Rows are points. Each copy is the shape, with its points in the same order, stretched, turned, moved and blurred by noise. Say if it was mirrored as well.
(in the rows, 100 means zero)

Shape:
99, 108
83, 118
108, 100
97, 113
110, 117
140, 108
137, 34
80, 120
Copy 1 (8 x 2):
98, 85
88, 68
99, 99
96, 80
111, 82
131, 106
83, 173
86, 64
Copy 1 is: mirrored
Copy 2:
106, 102
85, 105
114, 106
100, 102
114, 92
143, 78
167, 144
82, 106
Copy 2 is: mirrored
Copy 3, 8 rows:
98, 116
119, 106
86, 125
104, 115
102, 125
66, 150
5, 137
117, 93
Copy 3 is: mirrored

Shape (8 x 4):
100, 102, 124, 74
77, 108, 115, 122
98, 46, 91, 88
79, 122, 87, 122
191, 91, 88, 107
77, 125, 84, 113
81, 105, 79, 109
93, 123, 129, 106
Copy 1, 8 rows:
102, 110, 154, 112
86, 123, 106, 122
88, 60, 127, 124
83, 112, 85, 101
195, 62, 132, 59
80, 114, 82, 92
79, 96, 86, 103
95, 129, 131, 107
Copy 1 is: only turned
Copy 2 (8 x 4):
76, 103, 120, 121
113, 134, 81, 123
131, 85, 120, 84
99, 129, 57, 104
82, 28, 69, 114
99, 131, 71, 101
108, 118, 75, 91
80, 125, 93, 142
Copy 2 is: mirrored

Shape, 11 rows:
101, 106, 119, 98, 116, 93
109, 88, 112, 102, 97, 96
92, 93, 93, 107, 117, 116
102, 143, 84, 30, 117, 75
112, 83, 111, 108, 94, 118
77, 94, 85, 98, 98, 114
68, 86, 85, 75, 88, 121
113, 83, 94, 104, 101, 118
105, 148, 80, 98, 88, 37
109, 101, 83, 108, 92, 120
109, 79, 95, 107, 115, 72
Copy 1 (11 x 6):
100, 117, 128, 98, 115, 98
99, 108, 113, 81, 91, 112
111, 121, 94, 82, 115, 107
92, 114, 116, 195, 135, 76
92, 115, 105, 62, 87, 121
113, 102, 85, 83, 106, 94
92, 90, 77, 89, 116, 95
101, 116, 95, 78, 91, 121
142, 101, 137, 152, 84, 68
110, 116, 90, 79, 79, 117
120, 98, 124, 91, 107, 123
Copy 1 is: mirrored
Copy 2 (11 x 6):
95, 101, 118, 68, 109, 102
114, 99, 132, 83, 95, 94
97, 102, 123, 106, 117, 113
65, 52, 39, 51, 93, 80
125, 96, 140, 97, 112, 101
102, 99, 110, 113, 96, 119
105, 79, 105, 113, 80, 133
117, 90, 132, 106, 114, 95
86, 131, 55, 66, 70, 44
119, 98, 112, 112, 120, 89
88, 109, 133, 91, 82, 77
Copy 2 is: only turned
Copy 3, 11 rows:
98, 97, 128, 83, 126, 107
108, 92, 114, 102, 107, 108
118, 126, 108, 101, 107, 90
62, 86, 82, 41, 91, 86
124, 101, 122, 111, 94, 102
113, 119, 96, 105, 100, 69
127, 98, 96, 99, 85, 49
118, 110, 108, 105, 89, 103
21, 101, 82, 86, 118, 110
106, 125, 101, 105, 77, 97
102, 93, 87, 99, 130, 119
Copy 3 is: mirrored

Shape:
103, 104, 71, 129, 93, 128, 46, 73
51, 77, 119, 60, 142, 145, 87, 110
105, 101, 122, 151, 77, 102, 121, 102
93, 112, 106, 109, 85, 85, 94, 115
78, 70, 53, 107, 138, 148, 67, 116
102, 158, 91, 99, 82, 96, 125, 124
126, 126, 143, 104, 73, 78, 107, 129
54, 69, 97, 66, 97, 135, 99, 119
144, 97, 110, 111, 77, 67, 117, 100
94, 83, 79, 130, 107, 103, 96, 55
97, 135, 123, 121, 77, 52, 112, 112
120, 125, 107, 116, 85, 89, 113, 82
115, 86, 69, 143, 134, 88, 57, 97
50, 48, 100, 87, 70, 103, 93, 78
Copy 1 (14 x 8):
57, 60, 114, 137, 111, 116, 48, 52
43, 87, 73, 50, 115, 103, 143, 70
131, 109, 120, 127, 95, 144, 95, 101
108, 88, 103, 120, 114, 132, 84, 130
56, 58, 78, 100, 145, 124, 98, 20
107, 130, 91, 94, 127, 164, 59, 131
143, 111, 90, 108, 91, 127, 75, 162
75, 78, 108, 66, 137, 100, 137, 91
141, 124, 95, 144, 114, 105, 70, 129
61, 110, 120, 149, 115, 103, 98, 61
117, 113, 98, 129, 99, 145, 86, 170
96, 134, 113, 130, 97, 124, 64, 115
73, 71, 64, 157, 113, 114, 76, 62
76, 79, 137, 120, 141, 79, 140, 103
Copy 1 is: mirrored
Copy 2 (14 x 8):
179, 78, 111, 114, 100, 95, 59, 95
52, 133, 91, 93, 75, 94, 55, 76
95, 83, 146, 133, 67, 92, 120, 143
101, 75, 99, 129, 91, 87, 109, 112
129, 91, 88, 101, 74, 144, 54, 57
106, 97, 54, 145, 89, 82, 163, 127
78, 80, 99, 93, 114, 62, 147, 151
64, 113, 98, 95, 60, 98, 78, 47
113, 84, 135, 107, 126, 95, 135, 122
137, 107, 144, 152, 100, 106, 71, 83
94, 70, 98, 163, 106, 70, 145, 138
119, 105, 119, 130, 103, 74, 124, 129
157, 58, 108, 135, 119, 133, 68, 103
89, 105, 160, 125, 60, 85, 66, 27
Copy 2 is: only turned
Copy 3, 14 rows:
87, 145, 69, 79, 110, 75, 152, 78
85, 67, 83, 76, 94, 155, 93, 160
114, 98, 141, 135, 114, 121, 138, 51
117, 113, 118, 136, 120, 87, 92, 100
117, 107, 41, 77, 117, 124, 156, 126
158, 131, 159, 120, 128, 86, 94, 120
121, 133, 144, 152, 100, 103, 82, 109
119, 72, 64, 88, 115, 145, 83, 121
140, 123, 122, 129, 66, 85, 102, 72
97, 89, 100, 82, 75, 91, 147, 51
122, 98, 161, 161, 116, 64, 83, 91
119, 122, 141, 109, 85, 81, 119, 78
104, 127, 71, 119, 88, 63, 169, 99
95, 54, 65, 86, 99, 120, 77, 60
Copy 3 is: mirrored
Copy 4:
68, 113, 87, 136, 54, 154, 127, 106
76, 79, 86, 89, 123, 103, 114, 157
139, 140, 122, 122, 83, 83, 127, 94
116, 141, 121, 98, 97, 99, 100, 96
28, 98, 69, 123, 80, 98, 131, 139
107, 127, 122, 93, 122, 87, 109, 50
147, 152, 117, 110, 126, 94, 87, 88
79, 93, 60, 78, 102, 79, 106, 134
136, 124, 110, 124, 83, 84, 66, 85
99, 95, 111, 116, 46, 107, 112, 109
144, 156, 158, 92, 103, 95, 95, 74
128, 115, 124, 116, 87, 106, 99, 77
65, 133, 123, 145, 64, 122, 107, 121
107, 94, 74, 71, 54, 95, 91, 142
Copy 4 is: only turned

Shape:
82, 115, 111, 124, 155, 85, 91, 78, 91
94, 44, 106, 94, 131, 83, 141, 64, 118
55, 140, 70, 81, 91, 125, 67, 145, 88
87, 150, 69, 64, 97, 115, 82, 78, 73
109, 56, 116, 67, 138, 88, 127, 104, 95
87, 49, 94, 93, 127, 86, 110, 101, 124
106, 54, 136, 71, 117, 83, 116, 92, 125
33, 134, 80, 89, 77, 138, 86, 100, 52
81, 110, 95, 91, 83, 154, 40, 106, 90
93, 143, 73, 88, 89, 149, 94, 130, 85
98, 112, 122, 134, 134, 110, 138, 74, 56
116, 47, 82, 99, 111, 86, 107, 83, 112
103, 69, 83, 89, 119, 91, 95, 108, 57
109, 58, 97, 114, 115, 77, 129, 90, 129
77, 142, 109, 112, 62, 89, 71, 110, 78
Copy 1 (15 x 9):
86, 112, 121, 145, 105, 101, 123, 109, 42
86, 102, 49, 127, 121, 91, 150, 100, 89
81, 125, 147, 85, 34, 126, 103, 72, 106
110, 161, 134, 72, 70, 90, 88, 57, 83
92, 75, 67, 92, 108, 108, 153, 84, 67
69, 87, 56, 124, 100, 103, 132, 91, 101
77, 67, 71, 97, 126, 90, 143, 89, 96
140, 135, 165, 104, 28, 114, 115, 66, 108
126, 118, 152, 102, 73, 139, 90, 39, 124
104, 146, 138, 68, 63, 151, 116, 84, 102
138, 115, 125, 128, 108, 128, 156, 132, 40
95, 101, 43, 116, 115, 102, 103, 90, 94
126, 91, 76, 107, 77, 122, 106, 80, 59
71, 100, 50, 119, 120, 102, 126, 126, 91
106, 106, 156, 90, 72, 98, 82, 115, 93
Copy 1 is: only turned
Copy 2:
86, 61, 90, 128, 110, 65, 74, 125, 114
63, 66, 129, 54, 89, 79, 124, 92, 89
135, 126, 53, 111, 78, 152, 56, 98, 171
123, 104, 38, 85, 118, 117, 65, 112, 113
70, 87, 93, 57, 63, 99, 133, 116, 101
86, 93, 124, 70, 78, 85, 113, 91, 122
84, 83, 124, 46, 59, 87, 115, 109, 102
126, 81, 27, 109, 102, 173, 54, 71, 143
176, 85, 47, 96, 100, 150, 76, 111, 147
127, 126, 54, 119, 95, 168, 92, 117, 142
71, 36, 73, 129, 106, 122, 111, 101, 85
102, 94, 106, 65, 100, 77, 147, 90, 101
102, 86, 43, 84, 79, 101, 148, 103, 122
87, 104, 141, 82, 88, 80, 121, 93, 92
141, 109, 48, 133, 60, 120, 56, 93, 106
Copy 2 is: only turned

Shape (15 x 11):
116, 116, 87, 84, 122, 101, 104, 95, 106, 99, 96
128, 107, 106, 97, 99, 75, 55, 88, 107, 107, 91
74, 105, 100, 108, 88, 83, 107, 100, 102, 97, 123
104, 89, 84, 112, 128, 82, 96, 111, 109, 106, 105
125, 118, 82, 96, 95, 105, 62, 104, 113, 80, 97
103, 86, 93, 101, 122, 108, 105, 126, 91, 104, 127
106, 99, 99, 111, 105, 101, 109, 149, 111, 118, 108
108, 89, 90, 103, 93, 107, 90, 91, 97, 99, 95
124, 97, 101, 83, 90, 97, 103, 101, 89, 92, 99
121, 98, 103, 116, 95, 93, 95, 96, 96, 80, 91
5, 87, 126, 98, 109, 100, 105, 97, 86, 87, 104
112, 87, 100, 98, 92, 109, 100, 88, 114, 103, 110
129, 91, 116, 93, 99, 86, 93, 95, 118, 81, 122
126, 128, 106, 111, 127, 105, 77, 90, 102, 105, 106
120, 102, 90, 92, 88, 103, 104, 109, 83, 93, 131
Copy 1:
89, 79, 134, 87, 99, 106, 89, 107, 95, 108, 115
73, 92, 89, 78, 99, 133, 109, 113, 49, 145, 106
131, 118, 101, 121, 114, 93, 96, 92, 106, 105, 98
119, 103, 102, 88, 83, 107, 72, 95, 90, 124, 113
82, 84, 99, 80, 79, 122, 130, 100, 62, 103, 110
125, 113, 96, 89, 82, 74, 80, 107, 102, 103, 122
119, 129, 87, 82, 89, 65, 94, 59, 98, 91, 133
96, 113, 101, 107, 90, 108, 95, 116, 67, 104, 97
90, 113, 122, 84, 88, 93, 113, 116, 85, 115, 101
95, 103, 97, 80, 74, 104, 109, 101, 70, 119, 83
121, 120, 61, 144, 121, 88, 76, 94, 160, 87, 68
107, 120, 110, 94, 106, 103, 91, 117, 69, 105, 102
108, 107, 109, 48, 96, 109, 106, 116, 75, 131, 96
87, 63, 96, 87, 103, 103, 92, 105, 65, 120, 114
115, 112, 117, 91, 89, 79, 112, 119, 91, 108, 116
Copy 1 is: mirrored
Copy 2:
87, 105, 122, 100, 109, 119, 92, 114, 97, 97, 107
98, 118, 127, 115, 136, 80, 101, 81, 90, 120, 100
128, 113, 86, 113, 98, 83, 87, 108, 113, 94, 98
106, 137, 120, 106, 114, 96, 108, 116, 96, 89, 100
75, 127, 110, 104, 119, 106, 98, 86, 102, 117, 98
109, 128, 108, 103, 105, 100, 123, 119, 126, 91, 89
95, 130, 107, 86, 104, 81, 108, 150, 129, 106, 81
102, 111, 97, 103, 110, 85, 107, 80, 90, 95, 109
104, 99, 99, 95, 113, 98, 105, 101, 100, 109, 84
89, 115, 97, 116, 111, 87, 105, 90, 78, 98, 87
146, 102, 105, 115, 46, 77, 66, 71, 126, 61, 107
103, 104, 90, 99, 125, 85, 104, 90, 99, 86, 108
103, 112, 101, 109, 139, 95, 102, 96, 106, 93, 76
75, 110, 130, 132, 117, 102, 112, 105, 95, 105, 115
112, 112, 86, 107, 115, 103, 120, 113, 118, 111, 85
Copy 2 is: mirrored
Copy 3, 15 rows:
81, 87, 113, 110, 106, 83, 99, 113, 112, 95, 96
75, 87, 92, 101, 105, 145, 100, 81, 108, 114, 62
109, 118, 75, 88, 110, 106, 84, 123, 82, 84, 107
89, 101, 91, 77, 102, 106, 92, 112, 127, 113, 98
97, 78, 124, 106, 119, 121, 88, 98, 105, 108, 100
108, 91, 91, 79, 101, 102, 110, 108, 130, 94, 126
99, 105, 95, 78, 110, 98, 106, 89, 103, 114, 119
92, 106, 109, 104, 106, 117, 94, 88, 113, 89, 94
87, 91, 101, 122, 93, 108, 99, 89, 103, 99, 102
89, 91, 104, 106, 93, 112, 78, 69, 105, 103, 90
74, 137, 83, 48, 100, 142, 93, 143, 79, 46, 117
110, 109, 103, 104, 98, 105, 108, 91, 103, 86, 91
112, 88, 86, 107, 80, 113, 110, 101, 95, 105, 85
91, 67, 100, 96, 116, 101, 105, 84, 115, 86, 84
118, 87, 85, 116, 105, 94, 97, 104, 112, 92, 121
Copy 3 is: only turned

Shape (16 x 12):
90, 54, 140, 107, 110, 52, 91, 124, 98, 130, 81, 93
115, 98, 125, 95, 137, 112, 61, 99, 77, 112, 148, 56
146, 120, 101, 88, 84, 124, 98, 57, 94, 101, 74, 72
155, 132, 121, 160, 123, 129, 142, 100, 138, 101, 67, 101
87, 135, 99, 116, 74, 110, 86, 79, 119, 87, 105, 77
152, 133, 57, 117, 100, 94, 96, 99, 85, 58, 100, 91
109, 113, 147, 51, 135, 126, 95, 114, 124, 54, 74, 118
88, 106, 137, 75, 92, 105, 79, 108, 142, 133, 160, 133
96, 119, 97, 161, 115, 110, 156, 111, 81, 125, 98, 120
99, 75, 89, 121, 72, 85, 162, 124, 102, 75, 113, 106
113, 113, 77, 68, 80, 65, 98, 123, 159, 107, 102, 141
109, 99, 73, 87, 141, 94, 106, 114, 115, 102, 136, 93
118, 87, 93, 81, 32, 98, 91, 131, 145, 104, 133, 83
104, 134, 107, 89, 84, 89, 113, 73, 90, 103, 103, 58
102, 87, 135, 129, 84, 53, 128, 119, 97, 109, 120, 90
130, 138, 118, 91, 96, 97, 95, 132, 115, 99, 59, 90
Copy 1, 16 rows:
148, 70, 74, 78, 86, 83, 43, 102, 119, 88, 44, 111
96, 69, 54, 79, 119, 95, 68, 27, 63, 124, 105, 111
88, 140, 132, 114, 108, 99, 74, 89, 114, 161, 104, 108
79, 183, 128, 142, 87, 55, 68, 141, 44, 105, 68, 90
106, 109, 128, 86, 92, 101, 97, 62, 97, 115, 102, 67
95, 116, 118, 130, 103, 90, 144, 103, 85, 159, 82, 119
109, 117, 98, 111, 102, 17, 53, 77, 98, 108, 119, 158
164, 95, 112, 96, 113, 102, 36, 88, 69, 59, 128, 80
96, 148, 97, 86, 126, 111, 119, 152, 69, 68, 64, 66
78, 130, 131, 87, 96, 112, 128, 137, 79, 53, 44, 124
175, 121, 137, 148, 77, 91, 72, 136, 116, 95, 109, 115
93, 100, 77, 130, 97, 98, 91, 81, 86, 101, 108, 122
132, 122, 139, 95, 62, 131, 76, 94, 67, 91, 92, 126
102, 122, 113, 91, 125, 104, 105, 55, 122, 110, 83, 90
126, 98, 107, 77, 112, 99, 94, 99, 82, 52, 25, 95
146, 146, 99, 106, 89, 61, 79, 101, 96, 122, 86, 126
Copy 1 is: only turned
Copy 2, 16 rows:
73, 88, 75, 86, 90, 114, 88, 133, 109, 111, 56, 35
109, 96, 92, 79, 89, 135, 124, 114, 141, 109, 106, 182
113, 113, 99, 132, 140, 102, 147, 69, 97, 166, 139, 123
116, 167, 173, 97, 95, 143, 65, 99, 46, 161, 146, 96
127, 139, 97, 76, 126, 94, 116, 76, 75, 100, 118, 120
70, 111, 123, 88, 111, 127, 120, 22, 91, 132, 105, 162
102, 101, 119, 90, 121, 87, 102, 120, 132, 46, 189, 116
110, 137, 51, 88, 106, 59, 58, 82, 124, 80, 146, 105
118, 119, 112, 92, 69, 119, 70, 104, 6, 145, 118, 104
86, 73, 128, 76, 85, 54, 76, 74, 79, 130, 77, 102
69, 137, 71, 92, 95, 51, 61, 14, 113, 90, 120, 36
104, 99, 102, 87, 62, 96, 92, 52, 131, 92, 109, 125
74, 132, 95, 74, 101, 26, 98, 60, 143, 128, 80, 91
128, 89, 100, 74, 107, 86, 129, 71, 89, 144, 128, 105
87, 83, 110, 52, 86, 97, 64, 98, 91, 143, 68, 78
80, 135, 121, 66, 88, 104, 109, 103, 84, 120, 141, 66
Copy 2 is: mirrored
